Each row is a point. The points of each table are mixes of a few directions, plus a little noise. Count the directions of each table, and those that both share. Where both have some left over, give the other angles between the two spaces (their principal angles), to ten degrees, smallest first.

First:
[[  9  43]
 [ -2 -10]
 [ -1  -9]
 [ -8 -35]
 [-12 -55]
 [ 11  53]
 [  3  13]]
Second:
[[ 15  -3]
 [  9  -2]
 [-84  18]
 [ 28  -6]
 [-13   3]
 [  9  -2]
 [ 36  -7]]
Directions: first 1, second 1, shared 0; angles 90

First:
[[-25 -14  -3 -11 -31 -50]
 [ 27  15   4  12  34  55]
 [-24 -13  -3 -10 -29 -48]
 [ 14   7   1   5  17  28]
 [-33 -18  -5 -14 -41 -67]
 [ 12   7   2   5  16  26]
 [ 28  15   4  12  35  57]]
Second (9 x 6):
[[-10   2   0  22  36 -18]
 [-38  27 -34   4  30 -13]
 [ 58 -26  36  18 -12  -6]
 [ 14   9 -17 -37 -58  26]
 [-47 -17  19  -6  21  11]
 [ 14 -32  41   9   3   4]
 [ -3  10 -13  -5  -4   0]
 [-29  34 -40  19  44 -26]
 [ 41  -8   7 -25 -60  22]]
Directions: first 1, second 3, shared 0; angles 80

First (10 x 9):
[[-70 -38 -13  -4 -18 -17  19 -12 -13]
 [-27   8 -18  12  12 -13   0   1  -6]
 [-59 -22   1   2 -11  -8   2  -8  13]
 [ 38  14   9 -13   0   3  11   7  18]
 [ 64  17  28  -4   2  22  31  -1  31]
 [ 82  33  42 -20  -1  29 -42  16  57]
 [ 70  54 -18 -18  23 -14 -15  32   7]
 [-41  -7  -7  46  19  10   1 -19 -24]
 [-21 -33  -4   0 -16   1  -7 -13 -40]
 [-34 -25 -20   1  -7 -13  -2  -6 -43]]
Second:
[[ 28   9  30  19   8   9  50 -16  33]
 [-24 -37   0 -48 -37  13 -10  14   7]
 [ 28   9   1  13  15  31  46  -1  -1]
 [-23  23  23  21   8 -37 -50  -9  47]
 [ -5  10  13  27   8 -56 -25 -21  -8]
 [ 18  12 -10  43  23 -58  -5 -27 -59]
 [-24 -48 -13 -61 -43  32  -3  22  -8]
 [  0  24 -29   1  24  50 -11  30   2]
 [ -1  -6 -14 -10  -2  17   3   9 -17]]
Directions: first 5, second 4, shared 3; angles 80

First, 11 rows:
[[  5  33 -37  46 -49  28  72  32  40  12  16  34]
 [-20 -18  11  42   2  29  43   0  -3 -10  -7  12]
 [-21   5  -4   8 -19  23  20  -5   6  11 -11   2]
 [ -3 -15  18 -20  30  -9 -36 -15 -21   0  -7 -12]
 [ -5   5  -3   0 -12   4   6   0   5   1  -5  -2]
 [ -7  -5  12 -30  29  -7 -45 -18 -19  20 -10 -11]
 [ 40   1   5 -39  67 -44 -79   3 -25  19  25   5]
 [-22 -41  22  72 -39  25  95   4   7 -78 -11  -6]
 [ 17  23 -16 -23   6 -13 -28   7   5  29  11   8]
 [ -1   5  -4 -34 -40 -17 -13  -8   7 -17 -12 -28]
 [ 19   7  -3 -22  23 -19 -36   2  -7  12  10   0]]
Second (9 x 12):
[[ 35  14 -10 -17  25 -27 -33  16  -3  13  23  11]
 [-47 -29  25  44  25  49  33 -22 -17   7 -24   8]
 [-37 -23  14  21 -37  26  44 -16   3 -32 -28 -18]
 [ 46  17 -15 -31 -10 -49 -30  19  10 -15  27  -5]
 [ 59  19 -16 -33   2 -56 -40  24   6 -12  33  -2]
 [-61   4  -1  13 -22  62  31 -23   5  39 -36   2]
 [-38  -6   6  18   0  40  23 -17  -3  19 -21   3]
 [ -3 -11   7   7  -9  -1  13  -1   0 -21  -4  -7]
 [ 50  13 -11 -22  27 -44 -41  21  -1   1  32  10]]
Directions: first 4, second 3, shared 3

First:
[[ 19 -12  -2  19 -11   3   2  30  22  12  19  -5 -17  -6   9  16  17  -3]
 [-53  46 -18  -4  28 -14  35   9  -9 -49 -28   0  31  22  29  -2 -19   6]
 [ -8   1   1   3  23 -18  -1 -21  -9 -22 -10 -13  29   7 -20  -6 -24 -13]
 [ 29  -9  12 -16 -54  32 -14  30  15  47  10  17 -50 -21  15  -4  41  26]
 [ 19 -41  24  23  -1 -24 -12  13  18  -8  -2 -23  23 -17 -40   2  -9   3]
 [ 32  58  -1 -38 -30  12 -19   3   8  10 -10 -29 -17   2  -9 -36   8 -21]
 [ -5 -93 -12  82  70 -30  12 -26  -1  -7  52  11  26   7 -10  67 -22 -30]
 [  2  65  -3 -11  -3 -23   9  33  23 -43 -30 -51  27  10  -8 -27 -14 -18]
 [ 11 -18  -1 -32 -14  39 -26 -57 -37  55  19  43 -41  -4   2  -5  14   3]
 [-68 -38   9  -2  20   1  22 -26 -39 -16 -24  55  23  -2  16  11 -13  55]
 [ 22  41  -9 -26 -29  23  -7  13   8  22   4  -5 -33   1  17 -15  21  -9]]
Second, 8 rows:
[[-34  55 -19  -5   0  -1  36  43  12 -32 -20  -2   4  15  45  -1   6  12]
 [  6 -45  -2  31  10   1   2   2   5  15  28  14  -9  -4   5  30   8  -1]
 [ -6  79   9 -62 -21  -1 -12 -12 -13 -24 -52 -28  18   5 -19 -60 -16   1]
 [  2  22   5 -21  -7   0  -8  -9  -6  -5 -16 -10   6   0 -12 -21  -6  -1]
 [ 25 -71   8  31  10   1 -18 -22  -2  32  36  14 -11 -12 -20  28   4  -8]
 [-39  89 -17 -29  -9  -2  34  41   7 -44 -42 -14  12  18  40 -25  -1  13]
 [ 48 -90  24  19   5   2 -46 -55 -13  48  38   9  -9 -22 -57  13  -4 -16]
 [ -1 -39  -8  36  12   0  12  12   9  10  28  16 -10  -1  17  35  10   1]]
Directions: first 5, second 2, shared 2

First (11 x 32):
[[ 12  18  -6 -91 -40 -62  18  56  -5 -53  62  19  41 -38 -24  28  61  59
  -16  16 -26 -57 -22 -45 -28  -9  13  35 -40 -37   8 -20]
 [ 10   5   3 -64 -23 -38  19  55  -2 -30  30  13   4 -39  -8  19  30  36
  -21  18  -6 -38 -24 -48  -1 -20   4  13 -11 -33  21  -6]
 [ -3  10 -11  23   0   4 -16 -43  -2  -2   5  -3  32  32 -10  -4   8  -5
   21 -15 -13  12  18  38 -26  26   5  10 -19  22 -28  -9]
 [ -9  -6  -1  60  23  36 -16 -48   3  30 -33 -14 -10  33  10 -17 -32 -37
   16 -15  10  37  19  39   7  15  -5 -16  15  28 -16   8]
 [ -4 -12   8  20  15  21   3   1   3  20 -26  -5 -31  -2  14  -6 -26 -18
   -5   1  16  15   0  -3  23 -11  -7 -17  23   2  13  12]
 [-10  -1  -4  68  22  37 -24 -66   1  28 -27 -14   9  48   4 -20 -26 -37
   27 -22   1  41  28  58  -7  28  -2 -10   4  39 -30   2]
 [  4   1   2 -19  -5  -9   6  19   0  -6   7   4  -3 -13  -1   6   6   9
   -8   5   0 -11  -7 -16   3  -9   1   1   0 -10  10   0]
 [  6  20 -11 -59 -33 -47   3  20  -5 -44  53  14  52 -12 -25  19  54  46
    1   4 -30 -40  -8 -13 -39  10  12  34 -45 -15 -11 -23]
 [ -5 -12   6  44  23  34  -5 -20   4  31 -36 -11 -29  14  14 -14 -35 -33
    3  -5  17  29   9  18  21  -3  -8 -22  27  14   2  14]
 [ -1 -14  10  17  17  22   7  12   3  23 -29  -4 -41 -11  18  -6 -30 -20
  -11   7  22  14  -6 -13  32 -19 -10 -22  31  -4  20  15]
 [  0  -5   5  -1   5   5   6  13   2   5  -9   1 -20 -10   7  -1 -10  -5
   -9   6   8   0  -6 -12  16 -11  -3 -10  13  -7  13   7]]
Second:
[[ 16 -18  16 -21  26  16  20   4 -32 -12  12 -14  21 -23   5  47  21   8
  -28 -17  18  14 -37 -25 -15  -7  -4 -11   9   1  21 -10]
 [ 10  17  22 -41   8 -21  43  61   3 -13  39  28  23 -44   1   8  31   0
  -41  22 -17 -66 -26 -79  23 -50  15   7  -5 -38  48   2]
 [  1   8 -10 -13 -14 -15  -8 -11  -4 -17  18   1  26   8 -13   6  19  18
   12  -6 -13  -2   4  15 -26  18   4  15 -21   5 -18 -12]
 [ -7 -27 -13  44   6  34 -33 -52  -7  23 -49 -30 -37  33   8  -4 -40  -9
   27 -21  29  71  16  63  -8  37 -18 -19  21  34 -31   5]
 [ -5   2 -16  -8 -27 -18 -19  -3   8  -8  -2   0 -12  10  -9 -10  -3  20
   20   4  -4   5  14  24 -11  18  -2  11 -11   1 -22  -3]
 [-12  -4   1  14 -10   0  -3  31  30  28 -37  10 -72  -8  15 -40 -45 -17
    2  28  11  -5  15 -11  52 -23  -7 -15  29 -18  15  26]
 [ -5  -9 -10 -15 -26 -14 -13  19  11   0 -18  -1 -46  -7   1 -10 -18  19
   10  13  10   9   6   7  10   4  -9   0   8 -10  -5   8]
 [  3  31  12  41  38  18  12 -49 -10  -1  38   9  95  31  -9   1  35 -38
   -1 -23 -35 -24   8   5 -26   3  21  13 -30  24  -5 -16]]
Directions: first 2, second 4, shared 2

First, 10 rows:
[[-18  12  31 -16   2 -24  51  -6  24 -11 -11  28 -20  48 -19  17   0  10
    5  22 -29   7  29  17   4  17  -9  15 -10 -38 -10  24]
 [-12 -12   0  15 -14   3 -22   5  -8 -10  -6 -25  11  -4 -18  -9   7  24
    2  14   7  -6   1  15 -11 -14 -26  10  -1   9  -7 -10]
 [  9  -5 -15   3   0   0  -9   4   1  -3   0  -9   3 -16 -12 -15   1  -2
    8   4  18  -4  -1   7   3 -18   1   0  -6  22  -9 -12]
 [ 15  14  -4 -12  11  -5  18  -3  17  -2   5  28 -21  23  21   3 -10 -16
   -9  -3 -19  15 -10  -6  12  12  15 -15  10 -10  15   3]
 [ -9 -11  -7  22 -15  11 -32   7 -13  -8   1 -31  11  -7 -13 -11   7  22
    2   8   9  -7  -2  10 -17 -16 -27   2   4  15   1 -15]
 [  6   0   2  -6   0   0 -10   0   1  -5  -4   8  -2   6  24   1  -5   0
  -21   1 -15  13 -25  -4  11  11   2  -2  14  -9   9  -1]
 [ -4 -15  -7   9  -4   8 -20   2 -21  13  -1 -27  26 -46 -17  -5   9   0
   14 -11  36 -20   8  -3  -8 -16   3   9 -15  23 -19  -6]
 [  0  -8  -9   1   1  -8  10   3   4   0  -4 -11   5 -21 -39 -13   7   0
   28   9  31 -16  25  15   0 -24   1  11 -24  24 -29  -5]
 [  4  19   2  -3  11   8  21  -6   5  14  18  22 -16  19  21  18  -7 -19
    1 -22 -17   5   8 -22  -9  19  16 -23   8 -16  27  11]
 [ 10   6   8 -13   8   7  -8  -6  -9  13   2  19   2  -3  52  18  -9 -18
  -31 -23 -21  14 -33 -29  13  29  23 -10  20 -21  22  10]]
Second:
[[-14  32   8  14   0   1  -1   1  -5  13 -17  -3  13   7  -3   3  -1 -14
    2   6 -37 -12  16 -53   3   5   5   1  -6  -9  15   0]
 [-14  33   8  15   0   2  -1   1  -5  14 -18  -3  14   7  -3   3  -1 -15
    2   6 -39 -13  16 -55   3   5   5   1  -6 -10  16   0]
 [ 12 -29  -7 -13   0  -1   1  -1   4 -12  15   3 -12  -6   3  -3   1  13
   -1  -6  33  11 -14  48  -2  -5  -5  -1   6   8 -14   0]
 [-19  43  10  20   0   2  -2   1  -7  18 -23  -4  18   9  -4   4  -2 -20
    2   8 -51 -17  21 -73   4   7   7   1  -8 -13  21   0]
 [  2  -4  -1  -2   0   0   0   0   1  -2   2   0  -1  -1   0   0   0   2
    0  -1   5   1  -2   6   0  -1  -1   0   1   1  -2   0]
 [  7 -18  -4  -8   0  -1   1   0   3  -8  10   2  -7  -4   2  -2   1   8
   -1  -3  21   7  -9  30  -1  -3  -3  -1   3   5  -9   0]
 [ -7  17   4   8   0   1  -1   0  -3   8  -9  -2   7   4  -2   2  -1  -8
    1   3 -20  -7   8 -29   2   3   3   0  -3  -5   8   0]
 [ 24 -57 -13 -25   1  -3   2  -1   9 -24  30   5 -23 -12   6  -5   2  26
   -3 -11  66  22 -28  95  -5  -9  -9  -1  11  16 -27   0]
 [ -7  16   4   7   0   1   0   0  -3   7  -9  -2   7   3  -2   2  -1  -7
    1   3 -19  -6   8 -27   1   3   3   0  -3  -5   8   0]
 [ 15 -35  -8 -16   1  -2   1  -1   6 -15  19   3 -14  -7   4  -4   1  16
   -2  -7  41  14 -17  59  -3  -6  -6  -1   7  10 -17   0]]
Directions: first 5, second 1, shared 0; angles 60

First (10 x 32):
[[ -3  -5  13 -11 -11   3 -13  19 -14   8  -7  -7  19   1  14  -6  10   1
  -16   1  -7  -7 -36  -3   0  -6 -13  -9   8   8 -10 -14]
 [-10   2   3 -30 -35  11 -21  34 -27  18 -38   0  35   7  26 -26  16  19
  -54   2 -25 -26 -76  -5  -4 -13 -32 -23  -9  -1  -8 -34]
 [ -5   6 -12  -7 -11   3   2   1  -2   4 -16   8   2   3   1  -9  -1  11
  -16   0  -9  -8  -8   1  -2  -2  -4  -5 -14 -11   6  -5]
 [ -7   5  -4 -26 -31   9 -13  24 -19  15 -35   5  26   7  18 -21  10  19
  -45   1 -22 -22 -56  -3  -3 -10 -24 -18 -14  -6  -2 -25]
 [  8   5 -16  30  32 -10  26 -40  31 -20  30   6 -42  -5 -29  20 -20 -12
   49  -1  24  22  83   7   3  15  33  22  -4  -9  15  36]
 [  6  -3   1  19  22  -7  10 -19  15 -12  25  -2 -20  -5 -15  16  -8 -13
   34   0  15  16  42   3   1   8  18  14   9   3   2  19]
 [ 14 -11  17  37  47 -13  12 -30  24 -21  57 -13 -34 -12 -24  35 -12 -33
   69   0  34  36  75   3   4  12  34  28  29  19  -4  34]
 [ -5  -6  17 -17 -18   6 -20  28 -22  13 -14  -9  29   1  20 -11  15   4
  -28   1 -13 -12 -56  -5  -2  -9 -21 -13   9  10 -14 -22]
 [  6   6 -17  21  22  -7  22 -31  25 -15  17   9 -33  -2 -23  12 -16  -5
   34  -1  16  14  64   5   3  12  25  15  -8 -11  14  26]
 [ -5   2  -2 -14 -17   5  -7  15 -12   8 -19   2  15   3  11 -12   5  10
  -26   1 -12 -13 -33  -2  -2  -6 -14 -11  -7  -3  -2 -15]]
Second, 11 rows:
[[-26 -66  95 -35  14  37   2  22 -60  25 -88 -65  33  -2  -1  28  83 -20
    8   2  52 -23 -12  -1   9  26  -2   5  43  -7  16 -55]
 [  6  43 -63 -16 -36   9  -1 -12  19   0 -30  46   0  15   6 -42 -40  42
  -50   1 -39 -29 -31   0  -3   3 -19 -17 -59 -27  21   1]
 [ -1   4 -14  16  -4 -11  14  -5   6  -9  19  31  19   5  -7  25 -22  15
  -12   1 -19  14   8  -5  -8  19  -4  -5  11   2   0  23]
 [  0 -24  19  -6   1   7   4   7 -11   9 -32 -12   6   7   9 -11  23 -12
   -1   1  18  -5 -12   4   6   4   2   5   1  -8   3 -21]
 [-11  14  -7 -24  -7  12 -20  -1 -15  11 -28 -26  -8 -12  -2  -2  21  24
   -9  10 -10 -20  -5   7  -9  -7  -8 -13 -10  -3  14 -15]
 [  3  -4  11  -1   0   5  12   4   6  -4  -1  14   3  10   2 -14 -11 -16
    1 -14  10  -6  -7  -7  13  -1   1   7  -9  -8  -5  -3]
 [ -4   6   5  16   4 -19  20  12  11 -10  49  12 -17  -2  -7  -4 -12 -27
   17 -26   3  14  25  -8  11 -33  12  12  -1  -1 -26  13]
 [  4  10  37  -6  23  18 -12  -9   5 -13  28 -10  -2  -7 -14  18 -21 -17
   33 -12  17  -7   7 -15  11  14  -2   9  16  21  -4  13]
 [ 42 -12 -62  37   4 -31 -32 -22  27  10  11 -12 -21   1  35 -24   4   4
    7  52  -8  41 -11  34 -23   0  15   0  -1  22   0   6]
 [ -9  12  -5  22   7 -24  12   3   6 -13  59  11  -4 -11 -18  33 -14  -1
   13 -10 -14  26  36  -5  -6 -15   7   2  21  13 -18  31]
 [ -4  18 -14  -3  -6  -2   2   0   5  -3  10  10  -8  -1  -4  -7 -11   7
   -6  -7 -12  -6   4  -3   0 -12  -3  -3 -13  -5  -1   6]]
Directions: first 2, second 6, shared 1; angles 60

First:
[[-33  19   2   0   0 -20  18  11  -4   2 -19  18 -21  20  38  27  -4   2
   11  18  -8 -28  -9   0 -10 -12 -21   2  11  26   2 -14]
 [  8  14  -5  16 -31   7 -17   3 -30  -8   5  12  23   1  -3   6 -14 -11
  -16  -6  46  19  -6 -10  22 -33   2  -6  -4 -11  -3   9]
 [  6 -29  21 -30  31  16  13  -8  36  58  23 -25  -7 -25 -13  31  53  37
   36  -3 -77 -24 -10  32   3  37  19 -39   8  31  35 -60]
 [  1  -3  -4  -1  11  -5   1   0   9 -14  -8  -6  -7   4  -1 -19  -3  -3
   -3   0  -4   1  10  -1 -18  15  -4  13   0  -7  -7  16]
 [ 13   9 -10  16 -21   5 -20   1 -23 -23   0   5  20   1 -11 -19 -19 -15
  -22 -10  45  26   5 -13   9 -19   2   8  -8 -24 -10  29]
 [ 25 -18 -17   4  -9   0   7 -17  -3 -18  14   7  -8 -18 -20 -29 -41 -36
  -17   8  20  20   1 -19  28  -3  17  40 -22 -40 -42  24]
 [-43   3  24 -25  22 -13  40   9  23  60  -4   8 -35   6  43  72  39  32
   49  26 -76 -60 -28  27   1   6 -11 -33  22  68  32 -79]
 [ 27   6 -15  19  -4   9 -45   3 -11 -57 -13 -21  35  10 -31 -69  -9  -8
  -37 -33  52  46  36 -12 -35  12  -4  13  -7 -44  -6  73]]
Second (9 x 32):
[[  8 -33  28 -12  27  31 -36 -12  51  29  12 -82  51 -14 -45 -20  83  55
   20 -69 -54  -5  59  48 -54  59   1 -51  22  27  71  -3]
 [  5 -25 -12   1 -27   4   4   2  13  22  16 -46   3 -23 -19  -3  14   9
    3 -52  -4  29   8  -1  24 -20   3 -15  17  16  13 -19]
 [  5  13  11   1  16  -8   9   8  -8 -11  -8  42 -13   9  12  17 -14  -2
   -5  23   9  -1 -30 -14  17 -11   3  10   2 -11 -10   0]
 [-13  -5 -21   4 -16  11  -8 -17 -12  -8  -7 -14   1   2  14 -13 -23 -26
    4  37   8 -27  37   5 -22  26  -3  27 -35 -13 -22  21]
 [  5  62 -13  -6 -24 -17   6   4 -49  -4   4  40  -6  17 -19 -34 -27 -36
  -21  29   9  -2 -15  -4  -9 -26 -10 -18  -3 -10 -32  -4]
 [  4  12  -8 -12   0   0  -1  10  -2  12  -1 -16  -7   0 -14 -17  21  10
    2 -10 -23   7  -1   8 -15   7  -2 -27  10  10   8 -16]
 [ -3  27  21  11  -6 -17  -3 -13 -16 -17  15  43  29  13  -7  -4 -22 -18
  -16   1  31  -5  -6   1   0 -29  -8   4   1  -5  -9  20]
 [-34  27 -15   0 -10 -37   3   5  -8 -22   1  10  -6  20  30 -21 -12  -9
   -3   9  19  -3 -16   2 -36 -17 -20   0  -7  21 -11   8]
 [ 23 -78   9  12  39  32  25  14  31  -2 -31  24 -54 -24  48  94 -21  18
   17  34   6   6 -37 -46  95  13  37  70  -8 -34  -9  -6]]
Directions: first 4, second 6, shared 1; angles 30, 50, 60

First:
[[  0 -11 -12   0  19   5  -4   3   5   1 -12   0   9 -13  -4 -10  24 -17
   -5 -11 -22  -1  -7 -14 -14 -12  19 -20 -30   6  22  -3]
 [-23   2 -23 -21  15   3   4  20  -1  18   8  -1  -4   0  24   2 -14   7
   -3   7  19   5  12   0  -4  -7  18  -2  42   4  11  -5]
 [ 23 -16 -24  -4   0   2   7  11  12   4  -9   5  25 -11  -7 -28  30 -27
  -18 -25 -16   0  -5 -17 -24   3   5   7 -25  25  21  17]
 [ 31  18  95  13 -48   7 -19 -23 -25 -48 -14  55 -23  40 -14  39 -17  37
   -7  34  -3 -19 -23   5  26  26 -39  46  31 -18 -66  22]
 [-41  40 -26  28 -33   0  16 -25  15  42  21 -21  -7  14   7  16 -46  25
   14  39  51 -13   1  18  17 -13  12   7  47 -30 -13 -49]
 [-11 -38 -30 -21  21 -17   6  21   6  18 -15 -16   2 -27  -6 -21  55 -28
   35 -30 -15  12   1  -7   0   3   6 -34 -52  39  38  29]
 [ 31   7  21   7   5  -4  -4  -8  -9 -27  29 -24   2   7  -5  -7 -36   9
  -22 -15  -1  20  21  18   5  14 -35  20   3 -18 -29   3]
 [-11  -2   1   2  25   7  -8   0  -2  -4  -4  -4  -3  -6   3   5   4  -2
    2   0 -12   2   0  -4  -4 -14  16 -23 -14 -10  11 -11]]
Second, 8 rows:
[[  5   2  -5  -9  -2   5   8  10  21   4  10  20  22   9  12 -10 -15 -10
  -12  22  -9  -7  -1 -22 -20   8   1  11  28   6   4  -8]
 [-17   5 -26  -5  -4  37 -21  12 -82   7 -79  18 -45 -29  -5  29  70  37
  -48 -71  50 -16 -20  34  14 -62  76  21  10   2  24  28]
 [  2  -7  57  13   0 -27 -12 -23 -10 -27  15 -30 -31   7 -20  20  -9  12
   54   6 -10  17   8  27  43  27 -53 -23 -43 -12 -35  12]
 [  5  -3   6   1   2 -12   9  -4  34   0  30  -8  19  10   3 -13 -27 -16
   16  26 -19   5   8 -15  -8  23 -26  -9  -3   0  -7 -11]
 [  0  -1 -26  13   9 -14  16  -9  40  15  34 -34  29  -4  -3 -26 -20 -26
   15  10 -16  11  12 -11 -14  10 -16 -20 -25  -3  10 -25]
 [ -8   2 -46   8   7   6   9   0   7  21  -1 -21  15 -17  -3 -17  10 -13
  -15 -20   6   0   2  -1 -16 -21  25  -6 -13   0  27 -17]
 [  9   0  28 -12  -6  -4   0   5  17 -10  14  26  11  20  11   0 -22  -2
    5  34 -15  -5  -3 -18  -5  24 -21  10  28   5 -17   3]
 [  0   1  13 -10  -7  11 -11   8 -26  -7 -25  25 -16   4   3  17  14  17
  -14  -5  11  -8 -10   4   6  -8  14  16  21   2  -5  15]]
Directions: first 6, second 3, shared 2; angles 70
